Every row gives one point. Each copy is the shape, with its points in the same order, stretched, turned, moved and blurred by noise. Is it also mirrored, or only turned?
In the rows, zero is written as 128.

Shape:
[[ 56 106]
 [157 104]
 [111 101]
 [135 137]
 [106 157]
 [117 206]
 [138 114]
 [172 151]]
Copy 1:
[[ 64  83]
 [162 102]
 [115  89]
 [146 136]
 [104 141]
 [110 200]
 [139 111]
 [182 154]]
Copy 1 is: only turned
Copy 2, 8 rows:
[[148  58]
 [100 147]
 [112 107]
 [145 149]
 [173 122]
 [205 156]
 [123 133]
 [130 187]]
Copy 2 is: mirrored

Shape, 7 rows:
[[126 141 131]
 [112  74 114]
 [122 138 107]
 [128 139 120]
 [196  79 138]
 [107  22 147]
 [108 129 135]]
Copy 1:
[[140 125 148]
 [116  73 121]
 [156 109 138]
 [143 122 137]
 [ 83 138  73]
 [ 56  42 117]
 [136 105 154]]
Copy 1 is: mirrored
Copy 2 (7 x 3):
[[119 120 125]
 [178 136 160]
 [129 138 117]
 [124 123 121]
 [194  60 125]
 [203 116 213]
 [120 131 144]]
Copy 2 is: mirrored
Copy 3 (7 x 3):
[[132 141 142]
 [ 94  86 121]
 [154 110 127]
 [149 123 132]
 [ 84 144  63]
 [ 34  71 131]
 [130 115 140]]
Copy 3 is: mirrored
Copy 4:
[[134 115 130]
 [197 128 142]
 [142 119 109]
 [141 109 121]
 [183  54 165]
 [230 140 188]
 [142 133 135]]
Copy 4 is: mirrored

Shape:
[[ 95 123 125 147  97 139]
 [115 191 113  92 157 162]
 [116 113  95 120 123 176]
 [137 194 128  89 136 193]
 [124 116 118 128 105 117]
 [113 145  93 190  93 132]
 [203  72 140  81 140 148]
 [166  85 167  99 175 178]
 [123  69 141 161 129 173]
 [128 150 170  84 144 224]]
Copy 1, 10 rows:
[[119 139 128 152  90 144]
 [110 213 130 124 154 180]
 [138 136 102 144 119 187]
 [112 213 107  91 138 179]
 [154 137 141 148 107 134]
 [132 159  98 190  86 120]
 [207 102 118  75 158 148]
 [141  98 109  77 185 155]
 [125  73  95 136 123 144]
 [ 87 163 103  56 145 192]]
Copy 1 is: mirrored
Copy 2:
[[ 99  98 123 141  81 133]
 [105 183 112 148 157 120]
 [100  94 127 167 141 123]
 [106 190 153 164 157 126]
 [129  96 130 131  93 109]
 [123 110  98 187  58 122]
 [176  80 195 123 170 117]
 [152 100 170 130 183 180]
 [126  57 141 158 116 180]
 [ 85 157 183 149 178 179]]
Copy 2 is: mirrored
Copy 3 (10 x 6):
[[104 139 121 159 111 123]
 [141 218 124 116 154 155]
 [130 147  85 126 119 153]
 [155 217 139 122 126 184]
 [128 138 121 134 107 103]
 [125 146 103 207 120 106]
 [200 108 135  62 103 136]
 [174 108 152  73 146 174]
 [130  80 115 142 131 155]
 [143 173 153  95 125 222]]
Copy 3 is: only turned

Shape:
[[180 185  73  89  93 174 111 118]
 [138 169  93  96 159 136 130 174]
 [127 167 152 141  79 165 155  73]
 [125 172 128 127 152  91 183  90]
 [121 105 170 120 157 160  95 182]
 [104 156 118 145 112 170 160 173]
 [124 175 166 139 155 172  83 108]
 [112 172  96 114  74  79 174 120]
 [114 112 110 173 176 109 113 163]
 [130  90 121 122  81 149 150  87]
 [144 127 113 143 144  77  84 108]
 [188 117 148 178 170  98  97 137]]
Copy 1 (12 x 8):
[[156 182 152  59  87 138 165 112]
 [140 174 123  89 171 133 151 150]
 [137 147 164 176  65 142 147  98]
 [136 165 140 179 162 101 177 101]
 [133 105 160 104 160 151  76 162]
 [126 147 126 144 118 172 153 174]
 [121 167 205 128 134 155  96 117]
 [119 170 103 159  99  76 179 128]
 [ 94 113 172 121 184 114 150 178]
 [129  80 140 133  84 119 149  96]
 [ 99 132 189 106 153  58 140 122]
 [148 119 229 118 171  83 133 162]]
Copy 1 is: mirrored
Copy 2, 12 rows:
[[125 191  93 126  24  95  79 113]
 [ 84 183 130 122  81  70 131 183]
 [173 171 103 104 107 155 101  87]
 [139 162  88 110 139  86 174 100]
 [110 118 197 153 107 114 105 183]
 [127 171 108 123 108 146 120 191]
 [102 185 172 150 139 122  67 102]
 [163 147  52  66 119  84 119 149]
 [ 85 107 113 176 137  91 115 176]
 [162  88  99  92  78 147 118 111]
 [126 106 111 149 125  56  74 121]
 [145 123 133 212 113  56 114 122]]
Copy 2 is: mirrored
Copy 3, 12 rows:
[[ 80 135 141  58  81 180 132  55]
 [ 72 127 150  86 142 157 118 133]
 [106 200 131 154  73 162 176  74]
 [ 87 174 128 118 150  88 181  99]
 [146 126 174 157 124 167  99 161]
 [ 69 150 134 146  88 181 146 149]
 [121 187 179 160 130 178 102  79]
 [ 52 161 110 100  77  76 160 110]
 [ 84  99 126 171 157 138 100 133]
 [145 134  87 142  66 137 161  98]
 [109 109 134 140 137  95  87  78]
 [114  73 178 170 150 123 117  83]]
Copy 3 is: mirrored

Shape, 12 rows:
[[ 90 112 139 118 113 130 132 130 156]
 [172 156  71 204  92 157 102 172 122]
 [129 127  82 181 129 113 113 179 100]
 [162 137 109 222 138 164  90 150 125]
 [115  57  98 140 103 120  99  99 118]
 [ 81 105 107 118 121 126 141  83  89]
 [184 130 120 158 130 186 126 206  94]
 [120 101 103 136 164 125 138 105 134]
 [142 117 145 141 109 109 153 108 108]
 [194 206  94  95 124 163  44 151 113]
 [211 170 103  81 131 121  87 164 123]
 [ 84  78 182 113 142  87 123 114  94]]
Copy 1, 12 rows:
[[ 90 155 146 103 105 125 109 139 142]
 [134  93  56 162  62 194 137 140  98]
 [114 120  67 169  92 121 116 146  94]
 [132  69  88 174 106 183 117 123 112]
 [ 78 105  83  92  95  93 126  87 147]
 [ 84 163 127 100 139 103 149  92 112]
 [194  78  93 143  82 151 140 176  69]
 [106 129 117 130 144 118 144 121 158]
 [140 146 136 135  96 114 131  84 124]
 [193 142  34  90 128 220  80 141 128]
 [210 149  46 108 102 162  97 147 156]
 [103 155 156 115 142  50  78  84 118]]
Copy 1 is: only turned
Copy 2 (12 x 9):
[[ 80  92 161  96 116 136 114 138 139]
 [118 108  99 140 125 187 148  95  45]
 [125  90  94 162 108 112 158 123  83]
 [142 104 123 161 117 162  99  97  83]
 [131  62 144  69  82 107 127  82 106]
 [ 94 125 125  75  70  90 143  86 148]
 [146 156  95 128 104 165 101 158  77]
 [137 107 129 101 125 129 141 101 156]
 [118 138 173  94  91 133 148 108 124]
 [104 198 140  87 190 145  93 100  35]
 [148 184 146  69 193 141 140 126  46]
 [125 118 188  88  64  55 101 131 153]]
Copy 2 is: mirrored

Shape, 15 rows:
[[117 176 131  58 117 161 115 164 125 140 175]
 [133 130  97 170 192 110 143 126 124 112 157]
 [190 132 106 128 127 106 170 134  85 135 120]
 [178 112 168  88 167 132 129 102 138  97 153]
 [ 94 145  99 154 112 135 108  73 167 100 119]
 [118 122  85 155 153 210 101 133 143 129  93]
 [147 138 104  76 137 154  96 164 137  82 128]
 [ 78 167 171 114 160 132 169 156 127 186 109]
 [109  90 133 149 169 107 165  85  98 179 179]
 [ 90 151  69  99 101 122  85 127 105 133  99]
 [ 77  72 166 135 103 163 118 152 133 186 154]
 [125 160 171  72 101 115 112 179  96 147 177]
 [185 119  76 159 175 170 169  94 157 137 154]
 [ 94  67  83 142 158 174 190 164  96 124 179]
 [103 133 101 146  85 210  94  94  82 112 126]]
Copy 1 (15 x 11):
[[127 188 130  96 131 151 134 167 128 132 207]
 [143  96  91 164 101  74 123  98 122  85 161]
 [146 104 116  86  90 119 167  60 132 156 128]
 [179 106 135 108 162 135 111  97 179 116 170]
 [123 164 117 160 120 123 103 137 144  65  85]
 [167 134  55 158 138 148 141 178  93 119  94]
 [173 143 129  70 131 174 146 149 114  88 169]
 [ 71 130  93 140 167  70 184 173 147 149 159]
 [ 74  90  78 192 122  99  81  86 150 160 162]
 [ 81 157 118  88 115 161 125 139  79  89 110]
 [ 99 121 120 185 135 141  86 213 124 196 131]
 [111 156 174  89 144 140 142 149 114 162 206]
 [195 127  44 159  89 101 106  91 171 128 128]
 [130  90  63 199  57 154 125 165 117 139 195]
 [128 174 108 186 122 205 129 125  79 127  97]]
Copy 1 is: only turned
Copy 2:
[[109 203 117  63 177 140 107 135 110 135 142]
 [129  98 114 155 177 147 164  84 176 119 165]
 [183 146 116 123 166  79 174  86 147  94 112]
 [154 107 182  62 153 131 114  91 132 104 152]
 [106 110  87 117  98 132  99 129 186  76 152]
 [ 99 102  84 139 127 185 107 135 123  95  69]
 [116 137 133  82 202 128  93 168 127  91 119]
 [ 79 170 150 139  99 133 165  90 115 145 118]
 [139  99 109 109 108 135 169  34 166 172 148]
 [101 147  62 116 155  86  77 146 152 108 101]
 [112 117  97  71  65 156 151 160 103 196 109]
 [142 192 130  66 166  93 135 154  88 159 171]
 [165 117 118 122 147 196 160  61 184  92 103]
 [ 93  94  61  85 165 169 205  94 153 159 108]
 [120 117  22  94 116 135 100 119  96  90 119]]
Copy 2 is: only turned
